Rows are points. To make a cloud, some directions were put in groups of two or more. Within a group, all points are equally far from the middle, so they leave a hole (a ring in 2 directions, a hollow ball in 3). The other directions are filled evenly. Then the cloud was stretched, turned, moved and blurred a little. Count the holes, and give their numbers of directions, smallest first.
In the rows, 128 means zero.

Cloud (14 x 2):
[[193 149]
 [165 178]
 [195 141]
 [189 114]
 [107 125]
 [135  93]
 [111 112]
 [170 176]
 [135  94]
 [109 151]
 [135 176]
 [125 171]
 [122 168]
 [117 105]]
Holes: 1 (2)

Cloud:
[[ 92 112 160]
 [ 81 146  67]
 [138 159 177]
 [166 149  87]
 [152 123  78]
 [137 132 162]
 [159 137 110]
 [161  95 169]
 [132 205 125]
 [ 66 162  89]
 [ 91 179 107]
 [136 111 170]
 [129 199 135]
 [ 92 103 157]
 [121 157 155]
 [159 112 155]
 [120 132  62]
 [ 84 101 117]
 [143 102 173]
 [158 165 132]]
Holes: 0

Cloud, 54 rows:
[[103 144  85 115 152  44]
 [130 179  60 134 159  85]
 [ 85 112 171 101  98 157]
 [102  69 137 118 156 170]
 [119 108  59 128 161 133]
 [ 92 126 193 134  99  95]
 [112 114  52 115 154 131]
 [117 197  92 155 115  75]
 [ 77  83  82 130 159 135]
 [ 83 113 147  90  84 136]
 [ 55 147  87 119 142 101]
 [120 130 113 101 185  85]
 [141 133 132 180 121  97]
 [ 81 101 104  77 103 117]
 [147  84 138 142 148 133]
 [160 155 116 126  76 113]
 [ 93 132 150 193 129  96]
 [124 169 119 174 175 116]
 [ 80 151 147 181 120 155]
 [144 136 117 166  83  72]
 [ 85 113 179 184 104 102]
 [125  79 104  71 140 106]
 [149 158 119  73 104 161]
 [158 137 146 107 150 177]
 [105 167 190 151 127 135]
 [ 78 143 135 163  73 122]
 [155 158 158 100 135 132]
 [129 210  75 117 134  82]
 [100 150 173 118  95  84]
 [134 158  48  98 124 121]
 [156 132 147 153  89 102]
 [128 126  70 103 171  81]
 [139 151 138  93 181 123]
 [ 78 197 139  98 109 129]
 [116 166  78 122 127  51]
 [102 109 119 159 138 182]
 [131 149  83  86 147  74]
 [103 181 157 173  96 114]
 [113 136 165 183 106  92]
 [131 147  94  86 178  95]
 [132 193 112 126  95  77]
 [109 103 100 127 182  59]
 [ 77 175 144 109  90 118]
 [152 115 156 127  83  92]
 [141  81 140 124 147 158]
 [ 92 164 166 174  94 124]
 [108 153 154 166  77  76]
 [ 84 143 145 173 122 176]
 [151 104 163 149 100  99]
 [ 93 100  92 164 119 147]
 [161 139 140 156 107 129]
 [ 99  49 152 131 133 160]
 [138 110  96 176 130  81]
 [ 63 102 152 159 166 138]]
Holes: 2 (2, 3)
